Every row gives one point. A path goes straight from each point to the next, and from the last back to the first. The post is the endless flat space through its rows: a point in 2 columns, a line in 3, a plane in 4, and so on, so that a path can go around it. How many times does the path go around the post? Going back the other way cancels.

Post:
[[  5 -12 -25]
 [-27  20  35]]
Path, 28 rows:
[[-54   0 -25]
 [-27  25  10]
 [-16  26  23]
 [ -2  63  51]
 [ -8  22  -7]
 [-37   5 -13]
 [-38   2 -42]
 [  5   3 -42]
 [ 26   3 -23]
 [ 23   4  40]
 [ -1 -18  16]
 [-30 -27   2]
 [-24  -3  77]
 [ 13  -5   7]
 [ 26  23  -8]
 [-32  43  16]
 [-54  22   0]
 [-87  58  51]
 [ 14   7 -50]
 [ 28   2  -4]
 [  9 -10  47]
 [-21   0  32]
 [-31 -29  -4]
 [-33  14  54]
 [ 25   5  29]
 [ 19  21   1]
 [ -9  35  -9]
 [-47  25 -17]]
Times around: 0

Post:
[[  21  -48   -8   -3   -9  -19   26  -14]
 [ -29   33   25  -22 -109   28  -33   51]
 [  -1    5   -5  -15   -9  -30   35   30]
 [   7  -29  -11    4   37  -52  -18  -12]
 [  -2  -13   28   -1    6    1   -6   18]
 [  25  -22    2   46   34  -33   21  -16]
 [  -4   -5    7  -14   11  -36   58  -35]]
Path:
[[  8 -38 -18 -28 -53 -54  13 -43]
 [-16  -6  14  40   1 -26  33  45]
 [-15 -27 -16  33  42 -35 -10  29]
 [  0   7 -21 -33 -63  23   1 -18]
 [ 14 -28   0   3  15  -1  59 -20]
 [-44 -13   1 -15  12  -8  25 -11]
 [-18 -55  22  -7 -27 -29  -2   3]
 [-21 -17  32  14 -21 -48 -19   0]
 [-18 -52  44  29  12  12 -33  66]
 [-12 -63 -32 -22 -19   4  -9   3]
 [-31   7  25  37  30 -49  12  14]
 [-20 -26  18 -14 -24 -70  -8  15]
 [ 37 -22  17 -26 -80  11 -32 -14]
 [  5 -12  -6   6 -45 -39   5 -11]
 [-37   0  25  -1 -33 -46  53  13]
 [-24 -17  19  77  73 -42   0 -40]
 [  8 -30  15   3 -14  21   4 -16]
 [ 48   1 -17  28 -27   1 -15 -39]
 [ 33  12 -12  34  -8 -71 -18  24]
 [  7 -70  11 -32  14 -48  22 -23]
 [-32 -29  13  33  -2 -16 -19  15]
 [ 22 -18  -7  60  21 -20   4 -26]
 [ 19  27 -22  27  14 -10 -23 -32]
 [ 27 -27   5  13  63 -42 -36   0]]
Times around: 2

Post (13 x 14):
[[ -3  14   1   1 -17  21  14 -13  -6 -41  57 -58 -13 -19]
 [  7 -60  17 -17   1 -28 -77  -3  -9  13 -20 -45 -39   7]
 [ 33  31   9  -3  26 -24  31 -10  -3  60  24  12  22  21]
 [-29  43   1  26  12   7  32  11  33  -5 -38 -30  -8 -45]
 [ -4 -76   6  -7  24 -66 -29  21  -9  10   5 -57 -19  50]
 [ 25 -46   0 -12   4 -66 -17  13  -7  -1 -20  -4 -30  11]
 [-19  41 -21   9  14  25   3  12 -30 -20   4  -6   3   3]
 [  3  -5 -16  -4   0  34  20 -49  -1 -22  25  10  39  -4]
 [ -5  43  26  39 -21   6  64   7 -24   4 -37   4  56 -31]
 [  5  -5  33 -11  15  26  58   9 -20  -4  -4   4  19 -22]
 [-15  44   2 -16   2  16  43 -12 -17   8  33  28  79 -48]
 [ -7 -63  50  16  -4 -61 -37  23  19  20 -23   5 -34  32]
 [ 13 -78   1  25 -13 -36 -25  36  -9  25  -5   1 -26  -1]]
Path:
[[-13  -7 -11  37  -4 -23 -16  -8 -37  -3  20  33  -7   0]
 [  1  -5  14  27  28 -32 -29 -13   6  12  20  15   6  -2]
 [ -4 -17  -1  52 -21 -24 -29  18  14  38 -34  40  51 -19]
 [ 30 -10   0  16 -13 -50  63  63 -30 -18 -73 -31  10  -6]
 [ -1 -19  32   5 -26  33  -7 -25   1  17  -5  33   9  20]
 [-41  24 -36  -3  18 -31 -21   7 -68  36 -47  16  30  19]
 [-34  42 -12  32  22   2 -12  -5  -5   1  16   0   6 -32]
 [ 50  31 -35  41  49 -28  84  18 -38  -9  38 -26  24  22]
 [  9 -47  30 -21  25   0  18  30 -62  -8 -49  12  59  24]
 [ 47   4  -9 -16  10  30   8  16 -52 -14  -4  20  -5 -43]
 [ 27  44 -15  17  37  -6  77  93  -5  35 -17  32  23 -23]
 [ 45 -72 -21 -42  -6 -20  10 -33 -14 -21 -28 -63   1  15]
 [-36  46 -14  -4 -15  42  -7 -57 -27  41  -2   0  62 -14]
 [-26  35  35  33 -11 -33 -28  23 -67   8  29 -16   1  36]
 [-21 -13  45  -8  24  20  18 -17 -35 -34  89 -13  42  14]
 [-21  16   7  10   3   7 -31  33 -49 -34 -44 -12  44 -23]
 [ 15 -49  28  28  25 -21  25  38   5  11  -4 -21 -18  17]
 [ 29  21 -26  39   8  -3 -37  25 -30  33 -10 -25 -31  46]
 [-16  19  -8  26   9  -1  48   8  28   4  -8 -11   0  44]
 [-13  16   7  10  -5 -26  50 -20  -9  24   1 -19   4  57]]
Times around: 3

Post:
[[-21  10  21   0  -2 -48 -22  -2   2  -7   1   2  18   1  33 -27 -29  20]
 [ -9  -8 -22  51 -27   8 -41  13 -23  69 -18  -4  22  37  13   3 -21 -64]
 [  4 -28  10  -7  19 -48 -15  35 -20 -84 -31  18  -9  -1   5 -21 -43  23]
 [-15   6 -44  14 -13  13 -19   7  24  -3   4  20 -27  14  -2 -49  -7 -29]
 [ -2  17 -16  10  26   0   9 -23  25 -11 -41   2  21  -2   1 -19 -37  19]
 [ -2   5   8  22 -18  -8  35   1  -2  16  38 -49 -31  12 -26 -18   2 -41]
 [ -7  45 -29 -33   2   4 -25   3 -14   2 -14   8 -30 -54 -11  36  23   7]
 [-24  35   3  30 -45  -5  -6  30 -27  14  -6  55  22  21  45  18  38  11]
 [ -5 -40  47 -34  43  17   1 -67 -15   8  47 -19 -14  -1  28  41  10 -17]
 [-29 -18   2 -24  33 -14  22   5 -53  -8  14  -6  -9   8  -6 -26   5  -5]
 [  5 -18  28  26  23   5 -30 -28  -3   2   7 -55  -9 -42 -23   0 -11  18]
 [-29   3   0  38 -40  -4 -31  -7 -22  31 -35  20  -9 -11   4  16 -44   5]
 [  5  22 -16  -7 -54 -10  10  21 -16  27 -17   3  -5 -65  39   3   6  17]
 [-43 -25  45   7  23 -26 -26  14  30  -5   4  -3  16 -36 -22  81  18   1]
 [-30 -13  25  -8  16  11   5  -7  -7  -8  -1 -68 -35 -16  38  48  73 -10]
 [ 10   5 -43 -37  -2   3 -19  14  33  35   4  -4 -36 -15 -23  17 -12  30]
 [ 18   4  27 -32 -13 -16  14  23  -8  35  -6  20 -37 -28  -9 -25  45 -14]]
Path, 29 rows:
[[-15  11  -1 -58  50   0 -27   5  12  28  -6 -34 -47 -11   7  28  45  31]
 [ -8  -3  37 -39  43 -12 -30 -22 -17 -53   5 -38 -39 -18  20   5   9  36]
 [-54  79  -3  10 -24  -9 -33   8 -32 -21 -18  21  25  -4  25   6 -25 -26]
 [ -7 -60  25 -32   2   8 -18 -46  59 -16  60 -76 -28 -71  30  35  -6 -11]
 [ 17  -1  23 -22   1  -7  33   1   1  40  23 -34 -19 -10 -17  20  69 -17]
 [  8   8 -44  41  13   4   6 -40  19  59 -17 -27   9 -44   6  28 -29  -1]
 [-24  22 -17 -19  18 -19 -19  45  13  41  10 -33 -31 -30 -28  27  48  -5]
 [-58  52  29  22  -3  10 -49 -13 -44  23 -37 -10  22 -65  37  30   7   9]
 [ 25   8  23 -31 -28   1   1  35 -55  38 -20  33 -73 -33 -26 -16  22   5]
 [ 21  -7  32 -22  55 -19 -27  -8  17  55 -13 -33 -23 -41  -6  49  -9 -38]
 [ 43   3  62  18 -67  -2 -24  21  40  27  25  21 -16 -57  -4  30   1  15]
 [-29 -31  14 -11  42  30 -17 -44 -66  21  40   8  14  51   5 -60 -12  27]
 [-41 -12 -33   4 -36  12 -24  12  42  -1 -17  28  45 -15 -14  62  -9  -5]
 [-21  38 -68  21 -12  -6 -22   0 -10  -4  -4  25 -31   3 -19 -28   4  54]
 [-38  11 -31  21  10 -17  25  28   8  44  20 -48 -12  19 -20 -41  25 -13]
 [-13  -2   0 -39  19 -46  21  40 -53  20 -36  36   6 -14  11  40  42 -10]
 [-31  33 -20   5 -13 -60 -20   6  62  -7 -22 -34 -34 -14  -2 -29 -33  40]
 [ 21 -14  -5 -19  37 -19 -40   1 -18  58   8  -9   7 -51  18  -5 -13  19]
 [-12  -5 -17  -2  35  20 -15 -34 -26  12  31  14 -32   7  30  11  22 -20]
 [-38 -10  10  62  25  13   9  -2 -60  12 -19  10   7  48 -21  19 -28 -40]
 [  5  12  -3 -43  23   1 -30  -4 -12 -10   6   1 -28 -24 -27  16 -24  15]
 [ 14  34 -25 -14 -36 -17   5  37  26 117 -20 -66  41 -46   7  32  29 -21]
 [  5 -25 -31 -72  13 -26  47  11 -51 -47  37  51 -43 -11 -37 -46   1 -34]
 [-27   7   4 -11  44 -32 -14  -1 -26  -9  -1 -14  27 -30  40 -16  33 -45]
 [-33 -19  28  81 -30 -23 -17 -23  56   4 -17 -33  24 -47  -6 100 -89 -45]
 [  8  -9 -37 -13 -16  15  29  34  41  60 -56 -58   7 -19  -9  50 -38  38]
 [-53  37 -43 -27  16  18  -8   7  -8  29  30   9   9 -13 -31  24  41 -16]
 [-44  21 -11  28 -23 -41  31   6  36 -47  -6  37   4  13  -8  57   1  20]
 [ 14 -50 -31  12  80  -4 -36  23 -53  14 -54   8  -8 -13 -44   7 -27  60]]
Times around: 4
